Rows are points. Examples show where two turns around zero, p and q, send a point. Write where each new point lands after one turn and then the other. Backwards means that the second turn is done in reverse. Each puzzle has new turns, and all numbers are rounded.

Turn p:
[-0.4  2.3 -3.7] => [ 0.6  2.6 -3.5]
[-0.1  2.6  3.9] => [-1.1  2.3  3.9]
[ 0.5 -6.4  3.6] => [-0.4 -6.7  3.1]
[ 3.3 -1.1 -2.8] => [ 3.9 -0.9 -1.9]
[-3.3  2.6 -0.9] => [-3.0  2.7 -1.5]
Turn q:
[-6.7 -1.5  0.5] => [-6.7  0.0  1.5]
[-0.5  2.0 -1.6] => [-0.4  1.0 -2.3]
[5.3 0.1 3.8] => [5.7 1.0 3.0]
[ 1.9 -0.6 -2.7] => [ 1.5 -2.1 -2.1]
Where do these land?
p, then q backwards: [ 5.0 -2.6  0.4] => [ 5.0 -2.5  0.5]
p, then q: [1.9 4.2 3.2] => [1.9 5.1 1.5]
p, then q: [-0.4 -1.4 -3.4] => [ 0.0 -2.7 -2.5]
q, then p: [-7.1 -1.6 -1.3] => [-7.1 -0.7 -2.0]
p, then q: [0.6 1.4 1.1] => [0.6 1.7 0.5]

Turn p:
[ 0.7 -0.2  3.4] => [1.4 1.3 2.9]
[-3.7  3.8  0.5] => [-4.0  3.5 -0.1]
[ 0.7 -4.2 -0.7] => [ 1.1 -4.1  0.8]
[-1.6  4.9 -3.7] => [-3.0  2.8 -4.8]
[ 4.0 -4.3  0.7] => [ 4.6 -3.4  1.3]
Turn q:
[1.9 1.8 1.7] => [0.0 2.3 2.1]
[-6.4  2.5 -3.3] => [-5.3 -0.8 -5.4]
[ 1.8 -1.2  3.6] => [ 0.9 -0.5  4.1]
[ 2.7 -3.1 -2.0] => [ 4.4 -1.0 -0.7]
Where do these land?
p, then q: [3.0 3.6 2.6] => [-0.1  5.3  0.8]
p, then q: [-1.6  1.6  2.6] => [-2.9  1.2  1.3]
q, then p backwards: [ 0.5 -0.2 -6.1] => [ 3.8  2.5 -4.1]
p, then q: [-1.9 -4.9  0.8] => [ 0.4 -4.4  2.9]

Turn p:
[1.3 0.9 1.6 3.1] => [1.1 0.6 1.6 3.3]
[-0.7  1.1 -2.2  1.7] => [-1.0  1.4 -2.0  1.6]
[-2.9 -0.3  1.6  2.5] => [-2.8 -1.4  1.2  2.5]
[ 0.0 -2.9 -0.2  3.3] => [ 0.5 -2.9 -1.1  3.1]
[  2.3   1.2  -0.7 -10.5] => [  2.2   2.3   0.4 -10.4]
Turn q:
[-3.2 -0.3  7.0 -0.3] => [-4.4 -1.8  5.9 -1.2]
[-4.1 -1.2 -5.5  1.0] => [-2.8 -0.6 -6.1  2.0]
[ 1.6 -3.7 -1.4  1.0] => [ 2.3 -3.2 -1.4  1.4]
[ 2.2  4.6 -0.2 -1.9] => [ 1.6  4.7  0.6 -2.2]
[ 0.2  3.2  0.5 -3.6] => [-0.3  2.9  0.4 -3.8]
[ 3.4 -2.5 -0.3  3.9] => [ 3.7 -1.9  0.7  3.9]
Where do these land?
q, then p: [ 3.5 -4.7  0.8 -1.8] => [ 4.7 -3.5 -0.3 -1.8]
p, then q backwards: [-5.2  1.0  2.9  3.4] => [-4.8 -0.1  3.3  3.8]
q, then p backwards: [ 4.5  3.0  1.1 -3.9] => [ 4.2  2.3  0.9 -4.7]
q, then p: [-1.7  2.9 -4.5  4.3] => [-2.1  3.8 -2.9  4.7]
q, then p backwards: [-1.8 -0.4 -3.0 -2.7] => [-1.3 -1.0 -3.7 -1.8]
p, then q backwards: [ 0.6 -1.9  2.7  0.7] => [ 1.2 -2.2  2.1  1.0]

Turn p:
[-2.5 -1.7  3.3 -1.8] => [-1.3 -1.6  4.0 -1.9]
[-2.0  0.8  1.2 -1.6] => [-1.4  0.6  1.5 -2.0]
[ 4.7  1.4  2.5 -0.8] => [ 5.3  1.3  0.7 -0.8]
[ 5.0  3.1 -0.2  5.7] => [ 4.3  4.1 -1.7  5.4]
[ 0.7 -1.9  1.4  1.8] => [ 0.9 -1.3  1.5  2.1]
[-2.5 -1.2 -9.0 -2.6] => [-5.0 -2.6 -7.8 -1.9]
[-3.5 -0.5  0.9 -0.6] => [-3.0 -0.4  1.9 -0.9]
Turn q:
[ 1.5 -0.2 -1.9  1.2] => [ 0.7 -1.0 -2.1  1.2]
[-0.1 -2.6  2.1 -0.4] => [ 0.2 -2.1  2.5 -0.9]
[3.8 2.4 1.7 2.3] => [ 5.1  1.3 -0.6  0.9]
[-1.1  6.5 -0.4 -3.8] => [-0.9  6.6 -2.0 -3.1]
[-5.2  2.4 -1.3 -0.1] => [-4.3  3.6  0.5  1.5]
[ 1.1 -8.5 -0.2  0.8] => [-0.7 -8.4  1.7  0.4]
Where do these land?
q, then p: [ 1.5 -0.8  5.2  3.2] => [5.4 0.0 3.0 1.7]
q, then p backwards: [ 1.8  2.4 -4.6  1.0] => [ 1.9  1.3 -4.9  1.4]
p, then q: [ 2.0 -0.6 -2.9 -2.2] => [-1.4 -2.1 -3.2 -1.1]
q, then p backwards: [-4.0  0.3  6.8 -1.8] => [-3.2  2.0  7.1 -1.0]
p, then q: [-1.3 -1.4 -4.6 -0.2] => [-4.1 -1.5 -1.6  1.7]

Turn p:
[-1.5  5.9 -5.6  0.6 -0.8  3.4] => [ 1.2  7.4 -0.5  3.1 -3.8  0.4]
[ 0.2  0.1 -1.6  1.1  1.9  2.1] => [ 0.4  1.9 -2.0  1.6  1.3  0.1]
[ 0.0 -3.2 -2.1  0.7 -3.9  3.1] => [-2.3 -0.2 -0.9  1.9 -0.8  5.4]
[-5.9  0.1  4.8 -4.7  3.9  1.1] => [-3.0  3.0  4.4 -4.2  5.7 -2.9]
[-3.2  0.7 -3.2 -3.5  2.4 -3.8] => [-0.3  3.1 -1.6 -6.0 -1.4 -1.9]
[ 2.9 -0.8  1.1 -2.8 -0.6 -3.4] => [ 2.8 -3.1  0.9 -3.3 -0.7  0.5]
[ 6.2 -1.7  1.4  4.6 -1.7 -0.5] => [ 2.5 -6.1 -1.8  4.4 -0.7  0.9]
[ 1.3 -1.2  5.1  4.0 -1.2 -1.9] => [-1.3 -5.9  1.4  2.5  0.3 -2.4]
Turn q:
[-0.2  0.7 -3.6  1.0  2.3  1.7] => [-0.4 -0.1 -3.1 -0.7  3.5  0.7]
[-1.6 -5.6  2.5 -5.0  3.3 -1.1] => [-2.3 -6.6  4.0 -3.3 -0.6 -1.3]
[-4.0  0.1  4.9 -5.6  2.5  1.5] => [ 1.0 -2.0  6.2 -5.8  0.2  1.4]
[-1.3  4.6  0.6  6.6 -2.4 -1.0] => [1.7 6.4 0.5 5.0 1.9 0.2]
[-1.9  1.0 -1.2  4.3 -2.1  0.6] => [-0.9  3.1 -0.4  3.5  1.6  2.0]
[ 2.3 -0.3  0.3  2.5 -0.4  3.0] => [ 2.5 -0.8 -1.9  2.4  0.0  2.2]
[ 4.3  1.0 -4.3 -0.2 -6.5 -2.8] => [-2.3  3.7 -5.5  1.7 -5.8 -1.7]
[ 2.5 -1.6  0.8 -3.6  3.3 -2.0] => [ 0.7 -3.8  0.1 -2.7 -0.9 -3.7]
Where do these land?
q, then p: [ 2.5  3.4 -0.2  2.6  6.1 -0.9] => [ 5.1 -1.9 -4.5 -2.1  0.6 -2.8]
q, then p: [ 0.7  3.4 -1.4 -0.4 -5.5  0.3] => [ 1.2  3.4  2.6  2.4 -4.3  0.8]
p, then q backwards: [ 4.7  1.5  4.1 -3.1  5.5  2.6] => [-0.3  3.8  3.2  3.5  7.0  1.3]
p, then q: [-1.1 -0.9  1.0  1.3 -3.4  3.3] => [0.9 0.5 2.3 2.1 2.2 3.4]
p, then q backwards: [ 1.1 -2.3  2.2  1.0 -1.5 -3.9] => [ 1.5 -4.1  0.4 -2.7  1.9  0.1]
p, then q: [-5.2  1.5 -1.7 -0.6 -2.6 -1.1] => [-1.2  4.5  3.1 -1.8 -1.4  1.8]
p, then q: [-5.5 -2.1 -0.8 -4.4  4.4 -0.1] => [-0.1  1.4  1.4 -7.7  2.5 -2.0]
q, then p: [ 2.8 -4.7 -3.3  3.7 -2.9 -0.2] => [-4.9  0.8 -4.5  3.1 -2.8  0.8]

Turn p:
[ 1.7 -0.2  2.2  2.2  0.7  4.0 -0.1 -0.9] => [ 3.1 -1.8 -1.0  2.7 -1.2  1.5 -2.2  1.0]
[ 2.2 -1.8  2.0 -2.9 -1.6  1.0 -0.2 -4.9] => [-0.6 -3.3  0.0  1.5  1.4 -1.7 -4.2 -3.5]
[ 3.3 -4.3 -4.0  2.5  2.8  2.5 -5.9 -2.5] => [ 0.6  5.4 -5.0  3.3  2.3  0.6 -6.0  0.8]
[-3.9  0.3 -1.2 -0.1  2.6  2.6  2.1  2.5] => [-0.6 -0.3 -0.8 -3.4 -2.6  3.9  0.7  2.5]
[ 4.0 -2.3  0.8  5.1  5.5  2.1 -2.2 -6.7] => [ 4.0  1.5 -7.7  4.9 -1.8 -0.1 -4.2 -3.2]
[-2.8 -1.2  1.5 -1.5 -3.2 -4.3 -0.8 -1.1] => [-3.0 -0.2  2.3  0.2  2.7  0.2  2.5 -4.0]
[-1.3  4.0 -1.2 -4.2  1.0 -3.5  0.5  5.2] => [-1.1 -0.1  1.2 -5.8  1.8 -2.5  4.7  3.0]
[-1.1  3.8 -6.1  1.4  1.6  1.5  4.9  3.0] => [ 0.7  3.3  1.4 -4.8 -6.4 -0.5  0.7  3.8]
[-3.0  4.2  1.7 -0.8 -4.9 -1.7  0.3  3.3] => [ 1.0 -1.0  6.3 -1.9  1.6  0.6  4.5  0.2]
[ 0.8 -2.6  4.3 -1.6 -4.5 -4.1  1.4  2.3] => [-4.0 -3.4  3.3  3.5  2.2 -1.8  3.7 -0.5]
Turn q:
[ 2.7  1.0  5.2 -1.6  1.1  1.7 -5.4 -2.6] => [-3.6 -5.3  3.0  2.8 -1.3  1.2 -4.1 -0.6]
[-1.6 -2.1  0.7  0.2 -1.1  0.9  5.7  1.9] => [ 4.7  0.3  0.1 -2.3 -0.3  1.3  4.0 -0.7]
[-1.2 -1.0  4.1  0.6  3.3  0.3 -5.8 -9.2] => [-6.7 -6.4 -3.7  3.8 -3.6  3.9 -2.3  1.2]
[-0.1 -1.3 -1.6  5.0 -2.3 -0.8  2.9  3.4] => [ 4.1  3.5 -0.5 -1.6 -3.2 -3.1  1.8  0.7]
[ 2.5  1.1 -3.9 -1.9  4.3  3.3 -2.3  1.2] => [ 0.8 -1.2 -0.9  2.0  5.7 -2.1 -3.8  2.2]
[ 1.2 -1.1 -2.6  0.4 -4.8 -2.2  4.9  0.3] => [ 2.4  3.6 -1.7 -4.4 -0.8 -0.9  1.6 -4.2]
[ 1.8 -0.2 -2.6 -1.7  4.8 -3.2  0.2  3.7] => [ 1.3  2.8 -0.2  5.0  4.4 -2.1  0.8 -0.9]
[-1.9  5.9  3.0 -0.7 -0.4  1.2 -2.3 -2.7] => [-3.7  0.0  2.7 -0.6 -1.0  4.7 -3.2  2.5]
[-3.3 -2.3 -2.3 -0.3 -4.9 -1.0  1.9  4.0] => [ 0.7  2.6  1.2 -4.7  0.2 -3.1  5.1 -0.2]
Where do these land?
p, then q: [ 3.8 -0.8 -2.0 -3.1 -5.4 -1.0 -0.8  0.8] => [-2.7  1.0  2.6  5.4 -2.8  1.3  2.5  0.9]
p, then q: [-0.8  2.5  4.9 -3.4 -1.6 -7.8 -1.2  2.1] => [ 3.8  0.6 -4.2  3.8  0.8  5.6  5.0 -2.9]
p, then q: [ 2.6  2.1 -3.1  6.5  4.1 -0.7 -2.0 -5.1] => [-1.9  5.0 -2.2 -2.1 -0.3 -0.9 -8.2 -2.0]
p, then q: [-1.3 -0.9 -3.8  4.7 -0.5  2.6 -4.0  0.7] => [ 1.0  0.9  3.3 -0.4  0.3  0.4 -6.0  3.7]
p, then q backwards: [ 0.6  3.1 -1.6  2.0  3.4  4.0 -2.2 -1.2] => [ 1.7  1.7 -1.9  3.6  0.6  2.5  4.6 -0.5]
q, then p: [0.5 2.1 4.9 1.1 1.8 3.3 2.1 2.8] => [ 1.9 -3.4  0.0  5.3  1.2 -0.5 -0.8  3.2]
q, then p: [-1.0 -0.7 -3.7 -2.4 -0.6 -6.8  3.9  0.3] => [ 3.5  0.4 -0.3 -5.1 -5.4 -2.1 -0.7 -3.2]
q, then p backwards: [ 0.1 -7.1 -1.4 -2.3 -0.3  3.8 -2.4  2.6] => [ 3.7  3.2  5.1 -4.8  0.4 -3.1  1.0  1.1]
p, then q: [-2.1 -1.3  5.3 -2.6 -2.1  0.5  5.4 -0.5] => [ 0.6 -5.1 -2.0 -2.2 -2.9 -0.5  5.5 -1.2]
q, then p: [-2.3  1.1  0.3 -0.6  1.2  2.2  1.1 -2.5] => [-0.7 -0.3 -0.2 -0.8 -0.2  1.8 -2.2  3.4]
